Rows are points. Examples show where two turns around zero, p and q, send a point. Where does a point land after both, in the order given? Backwards means that the second turn is done in reverse. Each puzzle has new turns, and all numbers are rounded.
(in the rows, 128 means zero)

Turn p:
[116  84] -> [101 164]
[171 155] -> [123  77]
[123 167] -> [162 108]
[102 106] -> [127 162]
Turn q:
[96 81] -> [183 143]
[162 154] -> [ 85 130]
[127 149] -> [115 111]
Where do these land?
p, then q: [ 98 115] -> [101 109]
p, then q backwards: [186 127] -> [126 186]
p, then q: [ 99 142] -> [ 97 136]

Turn p:
[172 169 102 168] -> [169 146 146  69]
[106 131 105  97] -> [123  93 149 146]
[ 75  92 149 113] -> [ 76 110 106 162]
[122 176 133 140] -> [118 146 166 103]
[159 123 120 159] -> [153 140 108  99]
[135  77 158  91] -> [130 133  92 188]
Turn q:
[103 163 131  61] -> [103 132 168 192]
[104 116 118 151] -> [120 156 117 108]
[143  95  72 108] -> [188 161 140 136]
[141 128 178 149] -> [104  87 126  98]
[148 138 141 171] -> [124 105  90 105]
Where do these land?
q, then p: [ 83 158  86  79] -> [ 98 166 146  62]
q, then p: [137  92 167 170] -> [135 101 137 190]
q, then p: [134 118 109 144] -> [151 124 142 127]
p, then q: [139 115  97 159] -> [163 133 154 144]
q, then p backwards: [137 100 155  86] -> [119 173 102 104]
p, then q: [139 184 153 130] -> [ 84  89 131 150]

Turn p:
[134 182  90 140 103 129 130 153] -> [133 102 100 106 166  96 121 165]
[132 129 112 151  70 156 153 159] -> [137  81  91 162 133 121 101 158]
[131  80 167  80 178  78 166  87] -> [111 154 178 121  67 175 195 111]
[ 98 107 164 133 133 110 150  78] -> [124 172 127 164  99 140 169 120]
[122 105 117 156 121 117 115 151] -> [144 135 143 140 130 134  95 152]
[148 114 101  60 189 154  81  78] -> [162 132 161  69 123 125 151  34]
[188 137 121 105 144 138  62 100] -> [145 127 137  85 182 161 125  69]
[ 97 143 152 136  88 133 128 176] -> [101 129  85 135 113 122  86 161]
[ 95 127 122 150 116 109 147 136] -> [133 143 123 146 114 113 128 167]
[135 157 133 170 137 157 147 162] -> [ 91 106 134 152 156  93 107 144]
Turn q:
[ 84  92 189 132  88  87 159 170] -> [103  68 135  90  97  89  98  66]
[ 97 181 153 125 137 139  89 134] -> [108 142 106 152  91  97 174 135]
[150 148 105  93 140 102 106 139] -> [149 177 105 113 129 136 142 113]
[ 91 122  95 136 110  86 150  64] -> [147 128 214 130 120 150 147 105]
[176 150 119 186 149 111 164 131] -> [147 100 103 169 136 194 118 113]
[170 136 143  90 134 164 162 128] -> [162 126  99 108 111 136  97 175]
[116  91 101 119 133 152 152 139] -> [105 123 144  93 149 144 109 150]
[157  88  96 131 175 171  74 102] -> [134 152 122 139 213 120 150 178]
[109 143 150 141  86 140  98 145] -> [ 96 135 125 156 106  87 116 117]
Where do these land?
q, then p: [155 102 121 129  87  52 129 130] -> [139 159 125 126 171 154 172  70]
q, then p: [195 134 150 132  93 103 162 137] -> [175 124 129 123 186 155 108  91]
p, then q: [ 77 103 179 133 156 180 108 115] -> [137 142 181 196 101 115 157 107]
p, then q: [137 111  64 131 138 177 158 153] -> [161 103 131 119 182 100 104  79]
p, then q backwards: [173 140 120  90  96  87 118 144] -> [134 111 112 115 184 135 179 143]
p, then q: [158 148 158 136 132  97 152 113] -> [ 97  95 127 107 107 148 136 154]
p, then q backwards: [128 152 152 144  78 108 114  98] -> [170 146 105 134 167 140 104 150]
q, then p: [111 135 100 114 137 123 164 137] -> [119 110  95 126 107 121 120 101]
q, then p: [ 92 118 135 118 161 151  83  78] -> [ 74 118 159 133 102 136 148 179]
p, then q: [ 54 130 147 119 151 165  89 129] -> [153 180 160 168  96 118 157  90]
q, then p: [127 135  82 162 178 163 132 173] -> [133 114 137 135  95  45 102 117]

Turn p:
[123 129 109 126 143 124 136 143 150 177 107] -> [156 130 136 133 126 101  97 119 122 115 165]
[145 130 120 124 123 128 135 141 121  98 155] -> [ 95 117 116 116 135 121 145 139 126 118 115]
[ 96 130 134 143 141 158 139 131 108 125 122] -> [140 107 134 135 102 141 138 152 146 144 141]
[162 167 129 141 123 115  99 120 140 117 137] -> [129 132 121 124 155 101 122 119 141 131  79]
[151  93  98  98 113 125 153 139 130 124 110] -> [105 131 117 121 137 149 117 118 118  79 158]
[127  97 109 136 114 136 137 120 138 124 137] -> [104 115 152 129 125 143 119 124 116 116 134]
[119 132 150 120 103 138 150 127 135 119 119] -> [126 138 121 163 126 145 136 144 122 121 126]
[117  99 180 112 140 157  87 110 152 134 165] -> [123 122 144 140 171 148 142 122 103 200 138]
[147 124 159 115 100  97 169 143 122 150 136] -> [126 157 119 157 125 112 168 113 101  97 139]
[118 133 106 136 162 107 121 117 161  97  81] -> [132 168 140 100 129 134  78 155 158 124 125]
[158 140 154 143 129 113 136 114  80 126 124] -> [138 140 122 126 120 128 176 102 159 119 108]
[ 93 160 102 134 131 151 127  90 105 128 155] -> [112  95 118 139  81 125 111 119 147 164 110]
[108 129 115 136 141 113  74 169 121 146 115] -> [179 113 125  80 131 117 114 137 104 136 126]
Turn q:
[103 141 123 104 118 122 136 151 127 153  93] -> [126 152 136 147 142 124 117 129 138  82 148]
[100 113 123 142 143 147 148 102 106 109 147] -> [157 124 101 134 148 125 105 129 131 162 108]
[134 134  90 124 119 123 155 160 137 158 100] -> [138 147 139 113 133 137 116 151 125  94 177]
[125 150 116 129 111 112 122 133 106 158  89] -> [114 132 147 119 153 129 111 138 119  79 129]
[151 150 154 146 154 129 123 107 136 117 155] -> [135  98 144 120  94 112 127 119 125 152 101]
[106 125 156 147 137 160 134 127 126  74 148] -> [136 115  89 130 126  98 121  91 145 169 118]
[152 120 148 147 132 136  87 134 135 148 165] -> [113 137 133 117  92 131 148 114  86 144 104]
[101 121 112 104  95 119 167 119 149 154  99] -> [155 130 140 162 166 143 133 137 130  99 169]
[119 112 133 112 151 172 138 100 123  96 120] -> [144 137 117 138 151  91 134 137 154 169 116]
[171 102 152 136 123 105 123 133 124 127 140] -> [ 88 112 143 128 111 147 133 131 111 157 134]
[130 140 107  89 115  94 134 154 122 157 126] -> [116 138 130 146 113 154 126 160 131  81 145]
[110 110 133 145 160 127 111 114 142  92 133] -> [138 134 124 116 128 136 132 100 158 164 103]
[162 145 118 138 107 119  87 130 132 120 149] -> [106 108 121  96 106 136 162 129 111 116 112]
Where do these land?
p, then q backwards: [138 136 144 129 150 109 123 140 155 111 108] -> [120 116 101 118 146 151 126 126 114 137 102]
q, then p: [140 153 119 142 114 121 124 139 159 120 116] -> [ 88 142 119 139 134 144 138 125 117 133 132]
q, then p: [147 153 132 105 148 128 123  71 121 124 144] -> [159 155 149 126 147 140 140 141 120  84 151]
p, then q: [131 124 115 130 123 150 141 148 117 141 108] -> [121 123 109 118 118 136 143 126 129 159 137]
q, then p backwards: [110 149 139 125 147 144 151  76 113 145 166] -> [102 175 139 154  94 142  97 140 142 148 122]
q, then p: [131 149 143 108 109 146 135 130 128 144 109] -> [117 150 139 107 114 120 150 141 125 128 111]
q, then p: [125 108 111 124 128  40 150 155 114 125 117] -> [123  69 142 144 159 153 111 170 117 176 128]
p, then q: [140  31 119 133 116 137 137 104 140 136 160] -> [144 130 100 191 140  92 102 106 113 168  80]
p, then q backwards: [134 137 143 146 128 110 117 125 113 127 108] -> [111 135 112 127 148 134 111 116 145 131 130]
q, then p: [136 120 130 138 120 143 126 142 121  83 139] -> [116 125 128 124 108 122  96 107 107 125 148]
q, then p: [141 139 128 143 141 148 117 141 117 147 133] -> [141 136  97 121 119 134 135 119 119 123 113]
q, then p: [ 48 135 100 120 132 143 112 138 126 145 121] -> [112 132 113 114 148 110  97 135 192 119  88]
p, then q: [144 127 142 121 107 145 111 156 140 117 134] -> [123 152 128 113 125 126  98 140 145 148 131]
